Every row gives one point. Each copy is the shape, with its points in the same order, turned, moved and blurred by noise. Say if it was mirrored as well.

Shape (7 x 3):
[[  9 -19 -34]
 [  7  27  46]
 [ 11 -25 -16]
 [  6  27   0]
 [-14   5 -20]
 [-46  21  -9]
 [ 20 -29 -38]]
Copy 1 (7 x 3):
[[ 16  27 -28]
 [-31 -40  15]
 [ 21  13 -17]
 [-31  -2 -13]
 [ -7  25  -1]
 [-32  34  28]
 [ 30  23 -39]]
Copy 1 is: mirrored
Copy 2 (7 x 3):
[[ 24 -29 -18]
 [-49   4  33]
 [  5 -29 -13]
 [ -9   1  29]
 [ 11   3  -6]
 [  4  44  -9]
 [ 27 -43 -15]]
Copy 2 is: only turned
Copy 3 (7 x 3):
[[  0  26  -7]
 [ 19 -45  43]
 [ -8  14  -8]
 [ 36  -2  36]
 [ 30   6  -4]
 [ 60 -17 -17]
 [ -9  38  -8]]
Copy 3 is: mirrored
Copy 4 (7 x 3):
[[-35 -22  21]
 [ 52   0  24]
 [-19 -36  22]
 [  8  16  30]
 [-17   5  15]
 [ -2  35 -14]
 [-46 -31  34]]
Copy 4 is: mirrored

Shape (9 x 4):
[[-45 -15 -14  -1]
 [ 12  -1  39 -19]
 [ 18  12  46  27]
 [ 16 -18 -13 -21]
 [ 19 -13 -13  13]
 [ 19  11  26 -23]
 [ 16   8   8 -19]
 [ -6 -12  -1 -22]
 [-38  11 -16 -17]]
Copy 1 (9 x 4):
[[-45 -33  17  21]
 [ -3 -14  -3 -42]
 [ -4  30  16 -38]
 [ 15 -39   3   3]
 [ 15  -9  21  12]
 [  5 -12 -17 -31]
 [  7 -16 -13 -13]
 [-10 -37   2  -4]
 [-41 -28 -13  21]]
Copy 1 is: only turned
Copy 2 (9 x 4):
[[  9 -20 -24  20]
 [ -4 -29  39 -22]
 [ -3   8  60   1]
 [ 12 -10  -6 -42]
 [ 17  16   3 -22]
 [-14 -21  30 -32]
 [-10 -10  14 -32]
 [  6 -24  -3 -18]
 [-19 -24 -26   6]]
Copy 2 is: only turned
Copy 3 (9 x 4):
[[-37 -40  24  34]
 [  1  19 -22  22]
 [ 18  40  17  22]
 [  0 -30 -16   0]
 [ 20 -22  10  -2]
 [ -7  20 -22   4]
 [ -4   1 -17  -3]
 [-13 -20 -14  12]
 [-53 -26  12  11]]
Copy 3 is: mirrored

Shape (10 x 6):
[[ -1  -5   8 -10   7  31]
 [ -5  -1  19  -7 -26 -13]
 [ 29  17 -26  -8 -21 -36]
 [ -8  -5  22  60 -11  11]
 [-15 -16 -12 -14  27  -4]
 [ -4 -23  -3   7   5   2]
 [ 15  41   0   5  12  42]
 [-34   3  10  -3   0  47]
 [-11  11 -11  16 -17 -32]
 [-21 -40   6  -7 -41  12]]
Copy 1 (10 x 6):
[[ 16  -5  -3  -1  32  -2]
 [-15   3  22  19   0 -10]
 [-37 -21 -24  14 -16 -41]
 [ 29  50  -6  37  -2  -2]
 [ 18 -25  -3 -14  -7   7]
 [ 22  -9  -5  15  -3  -2]
 [  2  25 -32 -19  46 -16]
 [ 14  14   1  -3  41  35]
 [-18  12  -9  16 -31  -7]
 [  2 -18  19  49  14  19]]
Copy 1 is: mirrored
Copy 2 (10 x 6):
[[-14 -26 -11  13  16  21]
 [-20   4 -10   2 -31   8]
 [-12  29  35 -25  -7   4]
 [ 48 -24 -10  15 -29   1]
 [-16   0 -14   0  29 -20]
 [  0 -14 -11  -7   5 -20]
 [  6   1  11  28  28  52]
 [ -1 -16 -43  13  18  37]
 [ 11  25  -2 -20 -19  -7]
 [-17 -37 -30 -33 -24   3]]
Copy 2 is: only turned

Shape (12 x 6):
[[ 20 -60   2   4   6 -11]
 [ 16 -30  -7  -8  12   3]
 [ 12   3   0 -12  23  12]
 [ 15   6   7 -12  -2   3]
 [ -5 -27   0   2 -16   8]
 [  6   7  12   5  23   7]
 [-40   0   4  -1  21 -54]
 [-10   3  -9   9  12   9]
 [-22   7   7  -2  14   9]
 [ 10  -2   8   6   3  12]
 [ 20   6 -11  13 -37   8]
 [ 20   5   8 -13   3  14]]
Copy 1 (12 x 6):
[[ 40 -11  49  13  31  -1]
 [ 18   2  31  11   7   5]
 [ -4  -3  14  19 -14   5]
 [ -4   0   2  13   4 -12]
 [ 31 -11   2  -7  20  -2]
 [-11 -22   8  16  -5   4]
 [ 10 -22 -24  45  42  45]
 [  0 -12   0  -2   1  22]
 [  7 -20 -13  10  -6  15]
 [ -2 -15  10  -1   1  -5]
 [ -9   8   2 -29  24 -15]
 [ -4  -1   7   9  -7 -16]]
Copy 1 is: mirrored
Copy 2 (12 x 6):
[[ 19  15 -24  55  -4   3]
 [  9  21 -14  26  10   7]
 [ -2  17 -10  -5  20  -8]
 [-18   5  -3   4   3  -2]
 [ -2  -8 -10  26  -1  25]
 [  5  -4 -10  -8  11 -17]
 [ 34   6 -18 -25 -52   3]
 [ 15  -5   1  -9  11   9]
 [  7  -6 -15 -21   6   8]
 [ -3  -5  -4  10  14  -3]
 [-20 -13  32  22   2  15]
 [-19   8  -3   3  15  -4]]
Copy 2 is: mirrored
Copy 3 (12 x 6):
[[-26   5  17 -20 -43  16]
 [ -6 -11  11 -21 -19  11]
 [  4 -25  10 -16  12  -4]
 [  5   4  11 -13  14  -1]
 [ -4   7   3  11 -10  22]
 [-16 -21   6  -8  20  -7]
 [-19   0 -48   5 -11 -43]
 [ -6 -21 -16   1  12  10]
 [ -3 -22  -9  13  16  -5]
 [ -9  -5   9  -3  15  10]
 [  3  26  -3  -9  24  35]
 [  8  -6  19 -11  18   3]]
Copy 3 is: mirrored

Shape (11 x 8):
[[ -1  14   1  31   0  48 -13  15]
 [ 16  -2 -18  -2  -3 -11  39  18]
 [  0 -36 -19   8  10   1  15   8]
 [-12  12  42 -16  60   1  16  -2]
 [ 18 -16  -3   9  15 -28  35   9]
 [-11  13  25  -5  19 -26   7  20]
 [-11 -11 -38  18   3  -3  35  19]
 [-19  21  16  37  -7  38  -4 -14]
 [ -5   8  21 -27  29 -22  13  -5]
 [ 11 -12 -30  -6  28 -18  16  -2]
 [-11   1   4   8 -10  33   9   7]]
Copy 1 (11 x 8):
[[ 20  36 -27  32   7  21 -16  21]
 [  1   7  42   1  16  10  14   7]
 [  8  -3  11 -18  39  16 -16   9]
 [-57  28 -13  -2  11 -16 -22 -29]
 [ -7  -2  30  -7  33  -3   8 -15]
 [-27   4   0   4   2 -33   0   2]
 [ -2   9  18 -15  30  25  20  30]
 [ 23  39 -44  10  -7  12   1   2]
 [-42  -2   8  -5  -5 -13 -13 -20]
 [-24 -21  20  -5  31  26   1  -1]
 [ 14  32  -4   1  -3  16 -16  13]]
Copy 1 is: mirrored
Copy 2 (11 x 8):
[[-47  -7  11   5 -22  49  10   2]
 [ -2 -26 -23  21 -15 -15  27  -7]
 [-12 -35 -37   4 -25   8   4  20]
 [ 16 -23 -10 -29  45  33  20 -14]
 [ 17 -43 -21  23  -1  -5  27  14]
 [ -3  -8   0   2  36   2  26  16]
 [-28 -37 -37  29 -16  -2   1   0]
 [-43 -28  34  -7  -8  41 -11   2]
 [ 22  -8  -7 -20  30  -6  12   3]
 [ 19 -21 -37  15  -8   2  -2   5]
 [-41 -17   6 -12 -17  17  12   0]]
Copy 2 is: only turned
Copy 3 (11 x 8):
[[ 43  21 -34 -36   8 -13 -25  23]
 [ -4  27   6  16  -6  -8  20   4]
 [-11  22 -16 -14   6  23  12  11]
 [ -1  25  45 -26  -4  18 -54 -12]
 [-30  28  16   2   7  -2   9   4]
 [  3  -4  32 -11 -11  -5 -19  11]
 [-16  29 -22   1 -20   8  15  22]
 [ 30  19 -34 -54 -13 -20 -22  -3]
 [ -2   2  36  -2  -6  10 -23 -20]
 [-18  14  -9  15   5  20 -12   5]
 [ 36  22 -16 -31  -9  -1  -2   0]]
Copy 3 is: mirrored
